Each wall is flat, endless, passes through zero and stands at right angles to its row. A trip goes straight from one point to another. List the walls that it crosses, first one first.

Walls:
(1): -0.91 -0.60 0.00
(2): -0.03 -0.08 -0.25
(3): 0.01 -0.45 0.43
Trips:
0.34 -0.32 -0.57 to 0.22 0.53 -0.09 -> 2
0.17 0.48 -0.28 to -0.06 0.21 -0.20 -> none
0.11 -0.06 -0.31 to -0.09 0.18 -0.52 -> none
-0.24 0.15 0.03 to -0.27 -0.02 0.59 -> 3
0.00 0.33 0.31 to 0.50 0.14 -0.20 -> 2
-0.38 -0.10 0.18 to 0.30 0.21 0.14 -> 1, 3

Walls:
(1): 0.03 0.82 -0.17 0.41 0.14 -0.30 0.00 -0.29 0.45
(2): 0.08 0.09 0.24 -0.31 -0.48 0.21 -0.06 0.17 0.11
(3): -0.58 0.19 -0.15 -0.08 0.23 -0.07 -0.10 -0.47 -0.45
(4): 0.34 0.63 0.52 0.54 -0.64 -0.09 0.26 -0.40 -0.16
Trips:
0.22 -0.58 -0.47 0.25 0.03 -0.10 -0.05 0.48 0.14 to -0.20 -0.43 -0.55 0.51 -0.03 0.25 0.55 0.13 -0.18 -> 3
-0.25 0.15 0.23 -0.39 0.26 0.36 -0.12 -0.02 -0.46 to 0.50 -0.80 -0.83 -0.23 0.84 0.12 0.08 -0.15 0.09 -> 2, 3
0.17 0.15 0.19 -0.42 -0.14 0.46 -0.55 -0.32 -0.37 to -0.30 -0.38 0.05 -0.05 -0.42 0.07 -0.60 0.55 -0.24 -> 4, 3
0.17 0.03 -0.40 -0.22 -0.56 0.07 -0.46 -0.42 -0.62 to -0.05 -0.07 -0.04 0.00 0.04 -0.17 -0.22 -0.20 -0.06 -> 2, 4, 1
0.36 0.03 0.18 0.27 0.04 0.47 -0.08 -0.11 -0.37 to 0.08 0.21 0.03 -0.26 -0.31 -0.73 -0.21 0.17 0.25 -> 1

Walls:
(1): 0.03 -0.30 0.12 -0.10 0.08 0.46 -0.44 0.61 0.16 -0.09 0.62 0.32 0.03 0.08 0.16 -0.37 0.37 -0.23 0.19 -0.03
(2): 0.12 -0.14 -0.38 -0.12 -0.12 0.23 0.11 0.12 0.00 -0.19 0.14 -0.02 -0.18 0.47 -0.30 -0.08 0.08 0.09 0.03 0.01
(3): -0.18 -0.63 0.22 0.11 -0.02 -0.32 -0.22 0.23 0.43 0.27 -0.09 0.22 0.08 -0.10 -0.09 -0.23 0.50 -0.21 0.08 -0.01
(4): -0.34 0.10 -0.09 0.75 0.00 0.11 0.01 -0.07 0.23 0.00 -0.06 -0.07 -0.08 0.15 -0.14 0.24 -0.13 0.76 -0.24 0.26
(5): 0.11 0.48 0.30 -0.52 0.23 0.33 -0.03 0.36 -0.27 -0.49 0.55 0.07 -0.38 0.19 -0.63 -0.03 -0.33 0.23 0.14 -0.31
(6): 0.30 0.58 0.21 -0.03 -0.04 0.07 0.65 0.08 -0.25 -0.14 -0.35 -0.61 -0.35 -0.23 0.03 0.20 0.32 -0.71 0.05 -0.51
(7): -0.26 -0.59 0.31 -0.34 0.45 -0.33 -0.48 0.04 -0.17 -0.04 -0.33 -0.32 -0.39 0.18 0.49 0.09 0.18 0.36 0.07 0.21
(8): -0.26 -0.02 -0.36 -0.44 0.25 -0.38 -0.08 0.14 -0.13 0.31 -0.41 0.14 0.05 0.12 0.12 0.15 -0.08 -0.66 -0.34 -0.23
(9): -0.19 -0.52 0.19 -0.04 -0.48 -0.87 0.52 -0.10 0.21 -0.24 0.02 0.08 0.56 0.27 0.24 0.29 0.17 -0.06 -0.10 -0.29
Trips:
-0.12 0.06 -0.41 -0.26 -0.42 -0.71 0.26 0.17 -0.33 -0.49 -0.12 0.25 -0.14 -0.43 0.21 -0.67 -0.43 0.04 -0.30 -0.46 to -0.02 0.12 0.30 0.04 -0.38 -0.11 0.39 -0.42 0.04 -0.17 0.12 0.20 -0.23 -0.34 -0.07 -0.21 -0.32 0.06 -0.41 -0.05 -> 8, 4
-0.36 -0.17 0.02 -0.77 0.07 -0.03 0.10 0.18 0.43 -0.12 0.07 -0.26 -0.59 -0.10 0.80 -0.51 0.21 0.35 0.07 -0.84 to -0.55 0.53 0.15 -0.48 0.30 0.18 -0.11 0.68 0.09 0.18 0.59 -0.28 0.40 0.31 -0.05 -0.90 -0.43 0.32 0.73 0.40 -> 9, 6, 8, 3
